Rows are points. Each table stands for the endless flat space through its points: a line for two points, a plane for three, and so on. The two share one point or none. Which?

First (2 x 3):
[[15 14  3]
 [16 17  6]]
Second:
[[-2 -3  0]
 [-7 -7  3]]
They share: no point

First, 2 rows:
[[  3  16  -1 -12]
 [  5  12   5 -24]]
Second, 2 rows:
[[  1  15  -3 -18]
 [ -5  17 -13 -18]]
They share: [  4  14   2 -18]

First:
[[  2  18  26  -9   1  -6  18  18]
 [  0  24 -12 -15  -7 -13  31   7]
 [-36  19  -8 -21  -4 -28  20  27]
 [-26   4 -10 -36   6 -35   5  23]]
Second (2 x 8):
[[ -2  27   8 -23  -4  -5  21  20]
 [-18  11   4  -7   0 -25  21  16]]
They share: [-10  19   6 -15  -2 -15  21  18]

First:
[[ -3 -20  -8  24 -18  -6 -23   1  -6  27  14]
 [  5   0  -8  20   2  18   1 -19  18  19  14]]
Second, 6 rows:
[[ 28 -11 -29  -7 -38  33   5 -13  14  35 -11]
 [ -4   9 -16  37   6   3  -9 -22   9  34  21]
 [  5   3 -14  17 -14  18 -13 -16  19  32   3]
 [ 15  -5 -32  10 -28  23  -2 -18   7  41  -1]
 [-17  19   3  60  31 -19 -15 -11  28  24  48]
 [ 22   3 -38  11 -35  19   1 -18  24  47   2]]
They share: no point

First (3 x 12):
[[ 14 -12   2  20   1  12 -21   1  -2   5  30  13]
 [ 25 -28 -22   9  16  17 -14  10 -28  -5  10   8]
 [ 17 -12   6  25  -4  17 -22   6   0   7  34  16]]
Second (3 x 12):
[[ 16 -26 -21  11   1  14 -10  -1 -17  -2  25   3]
 [ 12 -28 -27  14  -7  26  -1  -2 -20   2  31  -4]
 [  8   0  -3  29  15   2 -10  27 -29 -18  13  19]]
They share: no point

First:
[[ 24 -12   3 -12  21 -10  21  32  -1  11   7   2 -19  -5  -6  36  24  27]
 [  9 -13  22 -13 -15   2  23  27  -9   3  -3 -19 -36   7 -13   0  -8   8]
 [ 18 -14   9 -10   9 -10  25  34  -1   3   7  -8 -29  -5  -8  24  12  21]]
Second, 5 rows:
[[  5  -8   1 -25  -1  -2  -5   9 -32  27   1 -20 -29  28  -3  14  18  12]
 [ 11   2  15  -6   4  18  33  33   3  22  -2 -11 -16  -7 -18   3  13  31]
 [ 11  -4  38  -8   9  17  28  20   5  19 -19   1   3   5 -20   4  -8  30]
 [  3  -8  -2 -37  -6  -3 -18  -2 -50  22 -10 -34 -38  44   5  15  13   3]
 [ 42  -1  -2 -16 -27  21   1  32 -17   8 -17  14 -26  21  -5  45   8   5]]
They share: no point

First:
[[  5 -19  14  -9   6  15   8   1  13  22   1 -16  12  10   2 -16 -10  -6
  -21  -6  -3 -13 -10  -4]
 [ -5 -11  20  -1   6  19  18   3  21  12  -5 -14   0  18  10 -18 -20 -18
  -21   0   7  -7 -12   6]
 [ 17 -31   3 -21   2  12  -2  -2   3  36   6 -21  19   0  -8 -18   5   2
  -23  -8 -15 -16  -5 -17]]
Second (4 x 24):
[[ 15   1  -2  -2   2  31  18  17  -4 -20   2   6 -24  39 -18  -6 -43  23
  -36 -18   1 -20  -3  22]
 [ -5 -36  37 -14  21   9  -3   0  36  46  12 -28  46 -11  22 -24  -3 -20
   -4 -16  -2 -23  -7 -18]
 [ -5 -40  35 -18  19  15  -5   6  36  38  22 -26  36  -1  12 -30 -13 -16
  -10 -22   2 -29   5  -8]
 [  7 -17  23  -6  21  16   9   6  22  28  -5 -15  29 -10  25  -9 -12  -5
   -5 -17  -9 -19 -17 -19]]
They share: [  3 -15  19  -5  10  14   8   2  15  18   2 -13  17  12   4 -12 -15  -2
 -19 -10  -1 -16 -13  -1]

First:
[[ 28 -20  15  -7 -29  22  20   1 -20 -12  16   6  19 -12  -1  26  32  12
  -14 -10  -6 -23  -2   2]
 [ -8  -7 -29 -10 -19  10  -1  -6  15  24  13  -4   0   5 -45  15   0 -20
  -14  -6 -12  -5  -9   1]
 [-12  -6 -35 -10 -17  10  -6  -7  20  27  10 -10  -6   9 -50  13  -4 -24
  -11  -4 -15  -5 -11  -4]
 [  5 -12 -17  -4 -22  19  -4   2  15  10   6 -30  -8  10 -37  15  10 -20
    4   8 -28 -21 -17 -27]]
Second (2 x 24):
[[  7  -9 -15   1 -25  25  17  -4   1  19  -4  -9  -3   0 -17   7  25   3
  -15 -24  -5  -8  -6   5]
 [ 22 -14 -10 -29 -25  20 -13  -9 -14 -11  21   6   2 -10 -27  27   0   3
  -15   1 -20 -23  -6 -15]]
They share: no point

First, 7 rows:
[[ 10 -21 -35  47   6  13  12 -13  10  -7  27 -21  30  -7  -7  33  18   7
   29 -19 -34 -38   0  37]
 [-31 -37 -18  -4  30  -7 -25  34   5  36 -55   7  -1 -15 -32  12  10  39
   11  22  20   2   1 -50]
 [-25 -61   5  -7  43 -20  20  -4 -26  -4   4 -31  58  -7 -13  11  13  23
   29   0  -2 -16  43  17]
 [-10 -35 -12  14  24   3  18  -5  -4  -9  12 -25  37  -3 -15  13  13  15
   18  -3 -15 -27  18  19]
 [-16  -8 -37  13  12  20  12 -17  28 -25 -11 -15   8   9 -17   2  -6  29
   -8  15 -26 -41  -5 -27]
 [-25 -24 -22 -13  12  -2   2  -5  15   6 -38  -4  -3   1 -12  11   9  44
    6  16  10 -23   4 -40]
 [-14 -31 -25  14  21  -4   6 -28  -3  -7  -2 -28  44 -11   6  34  -5  20
   34 -13 -21 -31  24   6]]
Second (5 x 24):
[[ 29 -18  -4 -34   2  -1   3 -27  -4  10 -13 -21  25 -15 -12  30   2  11
   14  28 -13  -2  21 -19]
 [-26 -18 -10  -3   3  19  -1  24  -4 -14  -9 -43  11 -15 -18  -8  16  -5
  -10 -15  -6  -9   6 -13]
 [-10 -32   3  14  29  12  11   7  11  24 -16   3  24  -5 -20  27  23  23
   29  21  38 -37   5  16]
 [-29  -1 -15  -2   8  21  12  12   6 -10  -5 -17 -16  12 -18 -11  -2  24
  -17 -15 -17 -14   2 -17]
 [  1 -16  25  -6  15  12 -15   8  -4  32 -36  -1   0  -1 -13  34   7  13
   32  31  27 -16  25 -15]]
They share: [-13 -18  -7  -1  14  14   9   6   5   4 -10 -15  10  -3 -18   9  11  17
   5   4   5 -20   6  -4]

First, 6 rows:
[[-12 -44   6  11 -17 -21  -1  -1  16 -46 -46 -63   2   0 -22 -12  19  18
  -22  -9 -38  15 -18 -23]
 [  6 -10   4  23 -27 -21  -5 -17   2 -36 -30 -39  -4  10 -10  -2  15  14
  -14  -7 -20   3   0 -13]
 [ -7   9   0   4  11 -18  -2 -20  33 -17 -14   0 -31 -10  -4   8  -3  15
  -20  23 -35  43 -18 -21]
 [-20  23 -16  15  -9 -13  -9 -47  57   8 -10 -17   0   6  14  13   7 -15
   -6   6  -5  19 -52  -7]
 [ 15  20   4  13 -14  -4 -14  -3   9 -25 -22  -6 -11  14  -4  10   2  13
  -26  26 -18  23  11  -9]
 [ -1  -6   6   5   0 -16  -4  -5  18 -31 -25 -17 -20  -2 -10   1   2  21
  -23  17 -37  35  -5 -22]]
Second, 4 rows:
[[-17  13  -7  -4  -3 -10   5 -30  45 -28 -29 -27   2  17   0  10 -26  -9
  -20  -3 -26  11 -11 -13]
 [ 12  12  -8  20 -34 -14 -33 -16  -1  -6   8 -16  26  29  18  -7  26  15
   11   6   8  21   3  -5]
 [ 29   7   6  11 -10  -8 -20   1  -1   0  -9 -13   0  13  28 -17  30  30
  -13  23 -22  15 -24 -10]
 [-27  15  -8  -3  -8 -12   6 -37  51 -32 -29 -29   4  21  -4  17 -34 -16
  -15  -9 -22  15  -6 -16]]
They share: [  0  12   1   9 -17 -12 -12 -19  21 -14 -14 -20   4  21  14   2   2   8
  -6   6 -16  21 -12 -16]

First (5 x 24):
[[ 32 -10  -5  -7  -4  19  27  -6 -29  32   1  -1 -53 -13 -18   5 -22  15
   17   0 -13 -22  21 -39]
 [ 23 -33 -15  28 -35  26  36  30 -30  31  13  30 -13  17  11  14 -20 -13
   37  22 -26  -3  39  -4]
 [ -7 -10  -1  20 -24 -13  17  26  -7  -7  13  19  26  36 -15   3  22 -24
   25  38 -10   6   3  23]
 [ -8 -15   5  27 -33 -16  26  18 -12  -8   9  28  24  30 -18  -2  20 -24
   15  38  -5  11   5  18]
 [  1 -32   3  44 -50   5  39  18 -29   9   1  45   8  18  -7   1  -2 -22
   29  46  -6  16  27  13]]
Second, 4 rows:
[[ 14 -10  -7   5 -10  -6  11   3 -22   3   6   2 -10   9 -21   1   7 -11
    7  13  -4  -5  12  -9]
 [  8 -19 -18  18 -14   4  11  16 -11   0  -2   6   1  17 -34  -1   5 -20
    6  24  -8  -4   0 -18]
 [ 28  23  12 -16   4 -18  25   4 -19  10  12  14 -17  17  -8   5  13   4
   12  12   4  -6  24   2]
 [  3  11  12  -2 -14  14  36  31   9  20   8  31 -14  32 -39  -1 -15  10
   21  24 -23   1 -15  -8]]
They share: no point

First, 5 rows:
[[ 18  -1  10   3 -55  32  28  -2 -16  -4  -1 -22  20 -10  46  20   0  23
   33   1  -3 -26 -30   7]
 [  4  -9  20  13 -12  26  14 -26   2  19  -6   3   5   1  30  16 -21  10
   17  -6  10 -18 -29   9]
 [  2   1  35  23   0   9   3 -23  16  34  -4  21  -8  18  29  14 -33  24
   19 -13   4  -7 -15  -6]
 [ 27  12  30   4  -2  -5  17  -2  -4  36 -28   0 -34   9 -11  -7   0  28
   -3 -37  11   9  12   5]
 [ 28  21  20   5 -35   0  12   4   0  12 -17  -8 -12   8  18   2   2  39
   21 -19 -13  -6  -8   1]]
Second:
[[ 27   8   7  -6 -14  12   6  -9  -4   7 -16  -4 -17  -8   8  -3  -4  22
    7 -22   5  -4 -26  12]
 [ 15   0  23  10 -26  16  30 -13  -8  23 -24 -16  -1   4  12   9   4  14
   11 -14   5 -16  -6  16]]
They share: [ 21   4  15   2 -20  14  18 -11  -6  15 -20 -10  -9  -2  10   3   0  18
   9 -18   5 -10 -16  14]

First, 3 rows:
[[ 23 -20   7 -13  18   5  14 -19  14   3  -9  20 -19  -1  -8 -13  11 -20
    3   4  -5  13  10 -12]
 [ 15 -24  17 -21  14  15  34 -16  28  13  12   6  -5 -17 -10 -20  33  -8
   -4  11   5  32  15   0]
 [ 19 -22  21 -17  22  19  24 -16  18   5   6  10  -3  -9  -6 -12  25  -8
    4  15  -3  30  17  -6]]
Second (5 x 24):
[[-11 -34  16  -7   9  14  41 -33  25 -22  10   8 -13 -29 -14  -1  14 -49
  -12  -4  -5  26  11 -28]
 [ 10 -24  24 -20  15  -3   3 -12  31  15  -3  25 -10  15  10 -14  22 -21
    3  18   3  34  -2 -21]
 [ -4 -29  12  -8   9  16  41 -36  22 -23  10   6 -14 -36 -21  -4  13 -45
   -5  -7 -12  20  18 -17]
 [ 26 -33 -14 -10   3  18  29 -36   0 -11 -24 -14 -42 -34 -23   4   9 -11
  -11 -31  -6  34  26   3]
 [  9 -34   1 -17  -6   4  11 -38  20  -7 -20  -7 -38 -24  -9   4  14 -24
   -2 -24 -10  51  16  -3]]
They share: [ 21 -21  11 -15  18   9  19 -18  17   5  -3  16 -14  -5  -8 -14  17 -16
   2   7  -3  19  12  -9]

First, 6 rows:
[[ -3   9   1 -39   5  23  26  -3  -8 -10  14  24 -33  -3  23 -12  10 -10
   -2  26 -12  16  -2   3]
 [ -6 -10 -13 -55  20  11  59 -19  33  -6  50  33 -35 -29  19  -9  20   9
    5   7   3   3  36 -16]
 [ 21  -6  17   6  14  -3   2  14 -15  27  -1 -18  13 -15  19 -15  26  30
    5 -15 -18  33  -3 -15]
 [  2 -10  16  35 -20   4 -14   8 -30  32 -42 -18  -1  12   3   6  36  25
  -13 -13 -26  20 -30   9]
 [ 22  -4   9 -17 -10   1  33  -3   5  20  -4  -1 -19 -31  27  15  44  25
    3   1 -35  11  14 -30]
 [-19 -18  -1 -22  -9  13  40 -25  16   1  10  26 -52  -1   0  12  20  13
  -14  12  -6 -13   7   9]]
Second:
[[ -1 -42  32 -26 -19 -16  -2  -4 -27   5 -16   7  -2  -2 -19   8  32 -29
   -4 -35  -8  -9  -9 -30]
 [ 13 -19   4  12   9  -1  12   1 -21  32 -15  -6 -56  -5  15   7  23  41
  -42  -9 -44  51   9  -7]
 [-19 -28  32   3 -17   5  33   9 -11  20   2   9 -19 -22  12  16  40  36
  -30   1 -22  17 -10 -25]
 [  2  -2  -9   8  25  32  -9 -18   6   7  12 -14 -11   5  15 -42  -1  31
   13  -5  -7  17   7  46]
 [  0 -17   5 -34 -15   4 -23   9 -14 -25  19  17  -9  21 -25 -22  15 -24
   10 -29  24 -19 -40   0]
 [  8  -1  -6  -1  30  21 -11 -22   2   8   1 -22 -19   6  17 -32  -8  22
   17 -11 -10  15  11  33]
 [-11  12  25 -29   7  -1  31   6   8  -1  12  -8 -21 -12  29  17   3  27
   17  12   9 -11 -23 -33]]
They share: [  3 -10  11  -4   5   5  14  -1  -6  15   2   0 -14  -5  10  -6  20  21
  -4  -2 -12  15  -3  -1]
